Each row is a point. The window is the flat piece filled in between its corners: a triangle in 3 columns, a solid with four corners in 4, and so on. A path goes straight from each point to the next, and from the last back to the first. After which points does the path pass through the window?
(in the rows, 128 means zero)

Window (3 x 3):
[[133 112  76]
 [165 165 201]
 [104  97  98]]
Path:
(1): [151 164 136]
(2): [167  85 162]
(3): [121  47 142]
(4): [144 180  21]
(5): [139 201 182]
(6): [151 111 181]
(7): [173 133 175]
(8): [147 175 187]
(9): [152 206 137]
(10): [160 115 146]
(11): [162  79 121]
(12): [100 153  35]
Through the window after points: 3, 7, 11

Window, 4 rows:
[[175  31  93  43]
 [107 100 122 115]
 [120 165 137 118]
 [150 117 125 188]]
Path:
(1): [111  74 164 217]
(2): [108 105 182  81]
(3): [123 121 101 127]
(4): [140 136  94 152]
(5): [150 119 156  87]
(6): [189  32 117  63]
(7): [137  56  60  35]
(8): [172 154  94 132]
Through the window after points: 2, 6, 8

Window, 8 rows:
[[114 132  43 166 102  79 114  92]
 [106  97 205  96 156 145 171  75]
 [102 193 114 151 134 156 187 147]
 [103  10 117 143  82 179  73 150]
 [170  63 200 149 135  82  94 234]
 [129 117 136  69  54 155  94 134]
 [122 120 249 125 108 102  86  86]
 [145  66 167 133 177 201 122 119]]
Path:
(1): [ 95  96 161 125 148 156  90 130]
(2): [137  43 131 178  69 142 161 141]
(3): [176  63 221 138  38 117 141 105]
(4): [ 93 126 181 103 178 157 102 141]
(5): [ 81 150 166 137 138 144  42 153]
(6): [139 112 152 124  98 103 160 133]
(7): [148  43 142 182  82  96 178  67]
(8): [113 132 182  70 117 157  82 147]
(9): [103 132  72 120 115  94  86 118]
(10): [133 111 104 153  83 119 130 105]
(11): [161 121 108 137  59 165 132  95]
(12): [104  95 177  62 105 145  82 153]
Through the window after points: 7, 9, 11

Window, 9 rows:
[[ 87  38 182  86 146 136 114  26 186]
 [ 66 129 230 115 127 139 174 181 126]
 [218 142 107 131 123 152 181 113  84]
 [ 92 156 125 190 105 126 153 162 143]
 [163  63 107 183 186 156  87 106 116]
 [149 138  46 135 107  51 116 155  92]
 [102  74 152  91  30  89 159  88  84]
 [178 121 195 121 158 162  32 109 135]
 [111  85  91 219 136   7 149  99 159]]
Path:
(1): [124 124 145 186 153  77 119  24 109]
(2): [154 234 153 181 115 178 130  53  63]
(3): [121  18 113 126 138  90 118 147 189]
(4): [136  41  95 164  71  84 167 116 155]
(5): [101 124 157 120 100  72 134  87  85]
(6): [168 125 156 135 164 151 110  87  85]
(7): [171  99 147 134 114 133  73 145 168]
(8): [165  81 169  64 164  93 109 203 188]
(9): [136 154 162 186 111 161  92  96  80]
(10): [139 119 160 127 134 109 118  55  94]
(11): [129  72 123 159 140 106 125 142 139]
(12): [146  58 148  77  94 127 147 180 173]
(13): [148  99 117 186 164  95  93  58  94]
(14): [117 147  87 143 179 149  82  76 104]
(15): [179  63 195 145  95  78 137 201 162]
(16): [104  49 119 114 111  93 139 137 177]
Through the window after points: 4, 6, 16

Window, 12 rows:
[[138 125 189 249 142 161 154 126 164 102 187 199]
 [176 140 152  99 181 123 194 167 148 107 127 115]
 [ 59 186 173 147 128 169 163 112 113  51 174  82]
 [131  27 178 129 185  89 134  69 142 159 182  98]
 [109 102 197 146 201  88 127 194 123  60 185 172]
 [ 45  58 130 155  72 157 112 163 172 187 192  79]
 [162 128 100 104 136 210  41  36 116 124 147 120]
 [182 127 143 151 179  74  85 100 139 194 172 173]
 [108  83 118 172  95  71 163 143 123 143 111 189]
 [145 105 125  96 132  53 107 125 174 128  62 139]
 [ 96 150 180 198 131 171 163 154 131 137 101 181]
 [148 143 121 152  86  70  91 176  94 158  88  40]]
Path:
(1): [157 148 176 145 110  91 120 147 114 129 133  94]
(2): [108 134 182 143 100 138 130 123 134 139 125 132]
(3): [122 113 112 171 168 117 152 115 150 107 159 123]
(4): [145  97  73 145 192 131 119 105  93 135 113  94]
(5): [134 146 213 126  77 148  69  95 176 131 200 199]
(6): [135 167 216 145  31  58 100 102 162 126 164 189]
(7): [122  93 111 161 167 166 137 132 126 158 126  99]
(8): [ 96 123 156 171 167 120 157 139 153 128 133 146]
(9): [145 135 184 137  89 110 146 153 109  91 170  90]
(10): [183 103 193 111  66 135 123 106 107 192 204 138]
(11): [ 79 106  99 199 205  76 134 143 163 110  88 167]
(12): [ 56  87  40 139 166 151 132 145 142 126  95 116]
Through the window after points: 4, 10, 12

Window (14 x 14):
[[161  35  96  53 213 150 105 152 109 154 112 103 177 141]
 [ 64  84 140 112 140 107  72 112 135 110  89  29 134 144]
 [139  19 124 135 193  90 125 215 148 129 159 198 182 132]
 [153 102  74  92 208  44  84 129 126  99 124 198  65 125]
 [180 171 114 137 207 186 135 160 202 174 169 117 222 176]
 [ 85 161 123 171  66 136 194 169  87 202 132 132 159 127]
 [ 99 112  63  67 108  87  91 206 129 159 188  79 182 186]
 [179 217 111  76 180 143 110 125 115  85 158 166 183  87]
 [181 166 140 180 140  65 191 151 112 137  88 113 164  79]
 [122 134 138 118  74 137 155 132 173 170 198 154  55  71]
 [123 178 107  91 120  72 160 147 121  14 201 142  75 166]
 [138 140 157 126  65 130  93 155 107  90 171 110  65 148]
 [109  40 139 188  47  84 134 102 205 141 145  72 202 240]
 [ 98  71  39 107  97  64 133 228 109  89  74 138 135 136]]
Path:
(1): [136 121 152 131 131  89 122 156 143 138 107 140 161 142]
(2): [145  91 237  50 163 115 125 150 180 141 130 149 141 193]
(3): [112 129  27 165 112 103  94 138 115  92 151  75 115  91]
(4): [171 100  60 184 154 111  55 129 119  75 153  53 188  82]
(5): [108 146 156  85 115 114 182 165 139 166 142 197 129 176]
(6): [121 142 176  86 145  75 155 154 146 206  71 127 218 165]
(7): [138  91  72 146 138 144 125 170 128 115 174 114 122 138]
(8): [129 100  96 143  91  81 112 130 113  98 184  90 111 126]
(9): [119 135 159  93 118 141 149 195 180 131  93 180 133 193]
(10): [154 139 140 100 135 118 118 158 137 130 126 148 108 124]
(11): [ 93 108  72 151  79  97 107 109 108  74 249 108  87 131]
(12): [135  71  39 137 145 137 178 129 123 113 211  52 118  85]
Through the window after points: 4, 8, 10, 12

Window:
[[111 112 172 153 106  21 110  53 190 147 166  97  62 104]
 [ 86 172  73  92 191 128  50  82  96 118  93 119 162 165]
 [229 124 124 159  75 102 145  86 189 131  69  48 113  87]
 [203 113 173 205 111  97 141 175 192 163 145  35 138 132]
 [171  10 132 165 121 111 108 121 183 167 134  19 174  34]
 [116 169  42 149 171 147  87  90  99 135 125 240 150 136]
 [ 69 100  45 109  88 146  76  99 105 119 133 151 117 184]
 [ 71 167  91  62 141  81 155 126 116  82 107 195 162 134]
 [117 161  35 114 183 148 151  83 140  79 170 127 133 145]
 [157 140  65  62 157 105  62 136 126 105 148 164  92 131]
 [ 94 173  86 149 145 143 101 145 100  56 108 126 105  78]
 [168  94 173 128 121 140 169 106  91 202 160  57 112  81]
 [136  77  81 160 130  77 143 139 163 239 114  31  88  83]
 [144 132 145 127  93 163 122 134 221 197 140  43 138  50]]
Path:
(1): [136 108  60 130 116  82  94 110 125 171 163 109 139 128]
(2): [150 198  78  80 121  30 118 195 111 157 183  82 196 103]
(3): [145  80 144 194 141 179 140  76 178 110  95 102  79 128]
(4): [138 138  97 114 144 132 102 113 146 117  99 138 103 122]
(5): [131 137  60 117 125  62  80 121 131 131 174  71 178 124]
(6): [210 134   7  98 118  45 154 114 121 162 161 142 241  85]
(7): [ 87 120 125 119 140 120 118 118 142 114 111 129 117 117]
(8): [104  90 122 115 191 144  83  94 191 109  83 133 151 129]
(9): [135 142  89 131  83 128 122 124 128 180 157  85 115  99]
(10): [191 163  11  92  93  34  80  87 119 120 143  83 182 121]
(11): [ 71 129 148 132 200 186 113 105 126 137 104 122 108 138]
(12): [143  79 160 116 132 126 144 114 157 125 106 115  80 107]
(13): [140 159  49 155 123  96 113 118 154 158 164  86 151 105]
(14): [129 166 102 140 116  85 119  96 121 161 143  78 159 124]
(15): [128  69 133 107 150 151 104 136 204 116 102 118 104  79]
(16): [141 110 150  85 169 191 102 142 177  43  76 117  84  86]
Through the window after points: 2, 6, 8, 10, 14, 16

Window, 14 rows:
[[193 169 131 152 113 102 106 128  56  90 152 158 100 134]
 [151 146  68 160 141 148  37 129  53 153  35 131  98  58]
 [ 63  97 113  93 162 193  92  85  55 172 176 121 220 129]
 [183  27 145 113 131 198  97  75  90 134 153  45 178 129]
 [ 76 136 110 249 165 154 122 108 190 137  87 157 152 114]
 [138 163 166 112 113  84 105 119  71 159  84 118 140 131]
 [122 148 152  87 139  88  77  85 123 141 148 172 103 143]
 [135  88 123 116  34  99 168 117 153 145 167  86 123 137]
 [ 86 100  86 144 118 142 115 144 182  98  83  89  99 206]
 [ 41 149  88 144  86 105  80 113 201  29 108 114 121 140]
 [ 67 155 150 195 143 100 100 100 184 136 170  90  96 152]
 [189 228  94  95 181 129 180 137 122  96 164 149 149 130]
 [ 23 111 132 152 117 117 146 128 119 113  80 135  86  62]
 [173 130 174 134  57 168 112 143 161 133 154  93 111 156]]
Path:
(1): [117 111 130 135 116 113  79 184 169 139 131 108 130 121]
(2): [123 102  77 156 150 140  99 185 106 152 212 125 160 107]
(3): [ 82 169 156  75 129 163 129  19 109 103  64 120 156 167]
(4): [ 79 212 128 118  63 148 127  59 160 122 114 150 127 162]
(5): [142  68 120 176 196  75  94 199  92 134 135  86 113  88]
(6): [108 114 147 130 128  89 124 158 143 119 110 136 132 109]
(7): [ 67 168 109 162 104 175 110  39  68 148  94 105  96 117]
(8): [118 121  95 135 112 154 104  75 123 127 115 104 138 130]
(9): [108 125 167 145 139 120 121 185  92 132 118 111 139 117]
(10): [ 96 126 127 134 162  96  50 176 137  94 136 119 143 135]
(11): [152 132 131 147  91 163 170  73 107 175 117 113 117 129]
(12): [ 89 140 127 137 124 149 163  45 109 107 134 129 126 171]
Through the window after points: 2, 6

Window:
[[157 101 216 146 115  36 153 146  83 113 109 105 249 116]
 [108 140 119 133 115 160 112 144 176 131 115 149 112 116]
 [141 130 104 115 110 132 103 103 138 141  95 119  94 135]
 [137 144 132 145 153 161 105 130 122 107 100 117 101 129]
 [145 101 125 182 121 137 134 134 158 146 118 108  96 134]
 [167  92 139  89 117 115 130 187  97 119 114 143 113 118]
 [ 94 105 127 100 148 161 165 121 148 120 117 130 108 109]
 [137 115 148 131 168  97 103 124 164 138 112 131 119 128]
 [ 93 109  79 172 114 114  77 132 116 114 184  81 188 127]
 [114 124 113 139 159 175 139 136  87 166 124 126 209 147]
 [161 153 144 117 139 142 103 100 150 146 151 111 114  96]
 [118 154 151 130 114 101  92 125  78 159 165 118 110 123]
 [119 113 124 160 134 187 120 103 109 131 159 134 182 193]
 [149 160 127 128 151 126 143  87 117 138 135 179  96  96]]
Path:
(1): [130  91 119 165 126 177 125 120 150 163 129 165 138 112]
(2): [131  88 137 120 113 146  43 149 136 169 103 144 131  80]
(3): [124 142 131 138 140 130 132 120 106 137 141 119 139 146]
(4): [125 135 123 152 142 113 165 127 117 133 152 114 195 174]
(5): [133 104 173 131 122 130  62 110 132 131  88 122 101  64]
(6): [136 111 138 137 135 140  99 115 124 135 129 114 154 114]
(7): [139 172 137 151 123  89 133 146 106 130 152 134 122 165]
(8): [124 139 104 135 149 120 143 129 165 136 131 130 115 149]
(9): [141 103 150 130 145 152  72 122 109 136 116 130 119 110]
(10): [ 82  96 204 106 151 142 103 112 100 149 139 147 138  64]
(11): [127 124 110 130 137 140 143 129 142 117 118 116 124 136]
(12): [109 190 128  95 125  97  97 151 138  91 127  77 119 135]
Through the window after points: 2, 10, 12

Window, 14 rows:
[[123 153 139 111  99 127 110 204   7 108 128 169  81 160]
 [126 218 167  37 106 167 117 149  71  85 139 152  92 205]
 [ 92  74 127 190 156 214 133 132 187 146  85  76 145 127]
 [ 93 141 247  82 119 117 125 164  84 126 123 161 134 107]
 [109 111 101 146  78 134  98 148 222 146  76  94 213  78]
 [126 141 156 117 155 190 122 182  83 100 192 145 187  96]
 [154 136 173  80 142  75 165 153  71  54 171 154 112 162]
 [ 40 120 121 170 146 103  85  96 149 191 117  59 233 109]
 [ 69  69  84 106 138 185  86 140 181 126  67 198 171 198]
 [ 18  74  38 103 126 178  94  81 224 122  68 136 136  66]
 [115  99 139 193 154 140  32 116 208 182 155 105 159  87]
 [100  77 108 107 111 152 136 125 176 222 150 111 165 105]
 [109 153 119 171 128 153 151  92 160 158 109 182 167  95]
 [ 83 118  48  80 198 150 108 138 215 174  22 139 155  93]]
Path:
(1): [ 40 122 128 116 127 123 101 177 159 118 147 165 137 136]
(2): [133 130 112 109 111 143 107 118 129 138  87 119 161 102]
(3): [125  65 150  90 130 157 113  71 126 116  77 168 201  68]
(4): [ 68 128 120 133 133 158 112 175 166 157 119 142 133 176]
(5): [ 73 117 113 181 141 165 124 168 179 115 119 150 155 130]
(6): [120  98 139  67 136 178 107 106 102 159 105  92 142  95]
(7): [195  87 116  81 126 116  32  98 111 139  81 173 165  67]
(8): [ 14 154 139 161 142 186 181 145 203 149 156  89 172 152]
Through the window after points: 3, 5

Window (14 x 14):
[[111 115 160  75 144 145  98 140 126 120  91 202 131 100]
 [140  86 131 101 107  89  72 144 144 157 155 172 108 138]
 [106 128 132  93 116 156 113 124 163 103 195 131 128 128]
 [155 168 188 172 204  57 169 118 116 125 103 137 146 149]
 [141  86 190 191  74 151 198 147 175 128 142 166 108 156]
 [150 167 173 221 178 121 124 144  54 170 105 132 168 109]
 [156 151 116  61 106 157  71  68 121 142 111 190  85 148]
 [149  65 138 126 138 188  52 119 158  88 141 194 102 176]
 [ 98 159 105 170 220  72 139 116 107 175  48  57 107  77]
 [166   7 136 130  59 162 166  81 145  87 164 192 170 165]
 [186 123 121  44 136 136  79 154 145 115 110  86  83  91]
 [ 97 164 220 178 163  58 128 107  45 123  78  91 104 120]
 [132  87 120 171  55 126 156 142 173  95  93 130 197 194]
 [124 119 206 167 135  89 155  93 182 174  80  43 180 121]]
Path:
(1): [108 117 158 120 133 125 118 125 136 164 104 126 132 157]
(2): [191 125 117 234 170 120 125  72 125  57 117 172 116  66]
(3): [127 174 192 191 129  54 113  89 179  32  87 120  73 101]
(4): [131  87 142 131 132 140 143 121 109 188 123 145 160 156]
(5): [ 70 109 158  89 177 196 135 170  87 133 105 166 103 175]
(6): [175 133 150 146 122  83 101 107 144 131 103 137 153  79]
(7): [136 132 107 188 169  91  69 116 181  60 135 154 160  94]
(8): [158  84 203  85  73 140 182 134 100 217  85 118  92 179]
(9): [ 87 114 178  93 138 130 138 146  54 160  92 137 163 198]
(10): [136 123 147 160 138 111 123 108 156 132 120 134 125 108]
(11): [169 129 182 137  92 129  78 106 172  75 142 175 105  64]
(12): [121 107 156 145 170 106 178 139 107 170 107 116 160 212]
Through the window after points: 5

Window, 14 rows:
[[148 223 190 115 191  94 205 126 151  97  43 121 114  78]
 [130 111 124  83  80 127  35 122  32 161 136 141  96 113]
 [ 73 203 165 137 173 101 183 129 158 100 131 133 154 142]
 [108 187 215  83 178 156 175  87 161 101  38 149 144 139]
 [157  81 120 117 113  99 149 120  89  36 158  90 155 140]
 [145 139 159 109 133 100 119  76 162 198  63 144 161  99]
 [166 154 130 125 184 164 178 128 104  41 203 149 158  97]
 [155  64 111 112 118 137  21 133 129 123 147  85  89 121]
 [119 135 131  91  73 167 122 164 132 181  66 129 128 112]
 [179 130 126 159 142 134  78 118  99 181  71 116 127 178]
 [166 202 158 143 107 145 130  96 119  39 164 104 153 106]
 [155  63 167 160  80 129  29 159  85 148 113 154 122 114]
 [156 119  80 151 116 120 130  97 124  17 157 162 101 126]
 [141  72 157 144  83 147 102  98  98 180 126 109  67 123]]
Path:
(1): [120 112 108 153 114 168 126  85  97 102 125 106 144  78]
(2): [154 145 208  77 126  98 111 133 148 175  75 161  87 171]
(3): [163 156 161 121 118 120 129 109 111 143  92 137 113 162]
(4): [150 116 125 152 155 151  90 119 114 133 103 111 139 121]
(5): [132 135 139 124 153 137 114  97 116  94 101 109 122 115]
(6): [171 176 146 128  80  89 162 185 149 103 159 196 160 149]
(7): [194 184 177 120 153  92 134 110 157 126 123 158 132 123]
(8): [118 178 159 124 147 130 166 119 122  90  76 103 127  91]
(9): [ 28 125 159 164 136 139  89 131  93 121  41 127 120  76]
(10): [249 134 120  71 112 112 133 112 101 110 188 125 131 159]
(11): [146 178 195  78 136  94 147 134  86 131 145 168 127 209]
(12): [112 143 129 139 144 139 125 117 130 100 124 120 138  86]
(13): [ 73 107 145 148 127 180  67  89 102 131 103  46 101  79]
(14): [177 133 154 130 106 120 124 123 111 127 125 149 120 137]
(15): [160 135 151 100 128 116 125  99 130 111 111 142 118 139]
(16): [ 71 163  88 173 130 181 121 162  88  87 130  75 148  83]
Through the window after points: 1, 3, 7, 9, 11, 13
